Each row is a point. Each copy is the shape, with its points in the same order, turned, moved and blurred by noise. Some copies are also mirrored. Which?

Shape (7 x 2)
[[ 34 -34]
 [-36  21]
 [  1 -40]
 [ 48  36]
 [ 41  20]
 [ 55  38]
 [-26  32]]
Copy 1 (7 x 2)
[[ 15  44]
 [ -5 -34]
 [-18  35]
 [ 68   3]
 [ 56  17]
 [ 74   4]
 [ 13 -34]]
Copy 1 is: mirrored
Copy 2 (7 x 2)
[[-28  25]
 [ 25 -53]
 [-35 -10]
 [ 48  31]
 [ 28  29]
 [ 52  39]
 [ 37 -43]]
Copy 2 is: mirrored
Copy 3 (7 x 2)
[[-29  51]
 [-23 -35]
 [-60  25]
 [ 39  24]
 [ 25  29]
 [ 45  31]
 [ -7 -30]]
Copy 3 is: mirrored

Shape (5 x 2)
[[-33  28]
 [ -1  53]
 [ 10 -38]
 [  2 -46]
 [  1 -61]]
Copy 1 (5 x 2)
[[-24  -6]
 [-35  37]
 [ 55   2]
 [ 56  -9]
 [ 65  -9]]
Copy 1 is: only turned
Copy 2 (5 x 2)
[[ 43   9]
 [ 28  42]
 [-36 -24]
 [-28 -36]
 [-33 -50]]
Copy 2 is: mirrored
Copy 3 (5 x 2)
[[-66  -8]
 [-43 -44]
 [  2  38]
 [ -5  44]
 [  1  62]]
Copy 3 is: mirrored
Copy 4 (5 x 2)
[[ 15  36]
 [ 53  16]
 [-19 -26]
 [-37 -28]
 [-53 -31]]
Copy 4 is: only turned

Shape (9 x 3)
[[-53  44 -32]
 [ 57 -40 -35]
 [  0  35   2]
 [-12 -49  28]
 [  2  12 -51]
 [-27  12  46]
 [  1  54  -2]
 [-17 -53   9]
 [ 32  61   0]]
Copy 1 (9 x 3)
[[ 11  12 -68]
 [ 30  -1  75]
 [-19  17 -15]
 [ -2 -66  20]
 [ 29  23   5]
 [-50 -34 -23]
 [-24  38 -20]
 [ 10 -65  14]
 [-31  56   7]]
Copy 1 is: only turned
Copy 2 (9 x 3)
[[  4  68  41]
 [-28 -14 -61]
 [-38  14  40]
 [ 29 -37   8]
 [-23  39 -16]
 [  7 -15  62]
 [-50  35  35]
 [ 44 -25  -8]
 [-74  26  33]]
Copy 2 is: mirrored
Copy 3 (9 x 3)
[[  5  40  64]
 [-45   8 -62]
 [-29 -13  36]
 [ 34 -24 -27]
 [-31  41   3]
 [ 22 -41  31]
 [-36  -9  51]
 [ 36  -9 -32]
 [-68 -21  39]]
Copy 3 is: mirrored

Shape (10 x 4)
[[ 57   6  -1  -6]
 [ 46  19  -1  18]
 [ 31  16  48  51]
 [ 18 -43  -1   5]
 [ 21 -65  -3  36]
 [  8 -46  56  11]
 [-25  29 -47 -70]
 [-70  30  -2 -50]
 [ 27  25  26 -11]
 [-28  20 -33 -32]]
Copy 1 (10 x 4)
[[-27  19  23  50]
 [-37  23   1  35]
 [-87  25  -2   5]
 [-25 -23  31 -11]
 [-42 -56  28 -13]
 [-65   0  47 -41]
 [ 73  43   7  -6]
 [ 43  67   1 -56]
 [-33  45  23  11]
 [ 41  31  -9 -10]]
Copy 1 is: only turned
Copy 2 (10 x 4)
[[ 30 -18 -11 -23]
 [  8   4 -13 -35]
 [-37  -7 -16 -69]
 [-20 -11 -11  23]
 [-50 -19 -37  33]
 [-67 -40  26  -4]
 [ 53  48  65  30]
 [  0  53 100  12]
 [  3  -4  24 -36]
 [ 16  48  48  22]]
Copy 2 is: mirrored
Copy 3 (10 x 4)
[[ 16 -43  31 -10]
 [ -1 -44  27 -11]
 [-54 -28  50  16]
 [ 24 -16  21  46]
 [ 12 -36  24  81]
 [  2  23  62  64]
 [ 59  23 -50 -31]
 [  9  67 -45 -11]
 [ -1   0  28 -24]
 [ 27  16 -41  -7]]
Copy 3 is: mirrored

Shape (7 x 4)
[[ 26 -15 -55  19]
 [-30  19  67 -37]
 [ 16  -5  55 -30]
 [ 14   3 -51  20]
 [-27 -72 -51 -33]
 [-24 -41  44  16]
 [ 29  33   6 -23]]
Copy 1 (7 x 4)
[[-10 -66  28 -25]
 [  4  75 -15  -2]
 [ 18  19 -29  17]
 [-14 -46  38 -33]
 [-52 -48 -29 -79]
 [-51  15 -29  23]
 [ 43   1  16 -11]]
Copy 1 is: mirrored
Copy 2 (7 x 4)
[[ 55  40   6  22]
 [-57 -44   9 -37]
 [-23 -36  47 -12]
 [ 35  45  -9  13]
 [ 81 -41 -30  13]
 [-27 -45   0  41]
 [ -8  18  41 -33]]
Copy 2 is: only turned
